Every row gives one point. A path goes straight from each point to the next, and from the last back to the first. The post is the endless flat space through its rows: a point in 2 columns, a line in 3, a plane in 4, and so on, so that a path can go around it. Count how often the path circles the post. Going back the other way cancels.

Post, one row:
0.09, 0.07
Path:
-0.04, 0.69
0.48, 0.44
0.20, 0.63
-0.20, 0.40
-0.52, -0.24
0.21, -0.38
0.69, -0.29
0.35, 0.51
-0.10, 0.34
-0.10, 0.01
-0.30, -0.51
0.40, -0.18
0.43, 0.19
0.58, 0.29
0.78, 0.17
0.31, 0.34
-0.10, 0.36
0.24, 0.45
0.82, -0.01
0.36, 0.39
0.00, 0.59
0.12, 0.40
0.70, 0.09
0.33, 0.15
0.44, 0.14
0.22, -0.13
0.24, -0.47
0.36, 0.07
0.30, 0.38
Times around: 2

Post:
0.46, 0.53, -0.19, -0.24
-0.56, -0.30, -0.54, -0.44
0.04, -0.04, 0.01, -0.16
Path (20 x 4):
0.38, 0.52, 0.12, 0.24
-0.30, 0.54, -0.81, -0.53
0.33, -0.05, 0.74, -0.32
0.26, -0.28, -0.22, -0.66
0.31, -0.39, -0.17, -0.24
0.05, 0.01, -0.38, -0.03
-0.19, 0.31, -0.11, 0.04
-0.37, 0.26, 0.03, -0.32
0.03, -0.44, 0.46, -0.42
-0.12, -0.37, -0.15, -0.46
0.27, -0.05, -0.53, -0.08
0.19, 0.38, -0.32, -0.13
-0.68, 0.20, -0.13, 0.02
0.06, 0.85, -0.54, 0.13
-0.81, -0.22, -0.41, 0.23
-0.46, 0.51, -0.43, -0.10
-0.19, 0.00, 0.30, -0.37
-0.02, -0.57, -0.06, -0.75
-0.12, -0.74, 0.14, -0.16
-0.59, -0.58, -0.45, -0.29
Times around: 3

Post (7 x 8):
-0.20, 0.12, -0.17, -1.09, -0.32, 0.01, 0.02, -0.13
-0.01, 0.43, 0.24, 0.17, 0.60, 0.16, 0.70, 0.14
0.10, 0.03, -0.38, -0.40, 0.31, -0.05, 0.03, -0.28
0.10, -0.17, 0.50, -0.71, -0.54, 0.51, 0.42, -0.09
0.32, -0.08, 0.29, 0.34, 0.60, -0.70, -0.49, 0.16
0.22, 0.12, 0.37, 0.56, -0.13, -0.21, -0.58, 0.03
0.23, 0.39, 0.13, -0.04, 0.62, -0.62, 0.58, -0.30
Path, 16 rows:
0.28, 0.06, 0.06, -0.79, -0.71, 0.04, -0.02, -0.09
0.37, 0.10, -0.04, -0.03, -0.04, 0.18, -0.02, -0.61
0.34, 0.48, 0.15, -0.10, 0.03, -0.24, 0.14, -0.29
-0.01, 0.25, 0.52, -0.41, -0.42, -0.21, 0.41, 0.20
-0.24, 0.52, 0.21, 0.13, -0.09, -0.26, 0.43, 0.19
-0.01, 0.17, -0.34, -0.61, 0.55, -0.43, 0.10, 0.48
-0.10, 0.69, -0.50, -1.20, 0.53, -0.37, -0.16, 0.06
0.18, -0.07, 0.24, -0.63, 0.40, 0.33, -0.10, -0.10
0.73, 0.06, -0.47, 0.15, -0.06, 0.22, -0.01, -0.29
0.12, -0.38, 0.08, -0.44, -0.03, 0.34, 0.05, 0.34
-0.32, 0.05, 0.45, -0.84, -0.40, -0.53, 0.13, 0.24
0.34, -0.11, 0.48, -0.26, 0.23, -0.33, -0.06, -0.85
0.22, 0.51, 0.96, 0.11, 0.17, -0.54, 0.17, 0.17
0.77, 0.25, 0.03, 0.32, 0.58, -0.53, 0.15, 0.27
-0.01, 0.14, 0.80, -0.12, -0.52, 0.01, 0.37, 0.48
0.32, 0.27, -0.01, 0.01, -0.41, -0.33, 0.38, -0.18
Times around: 1
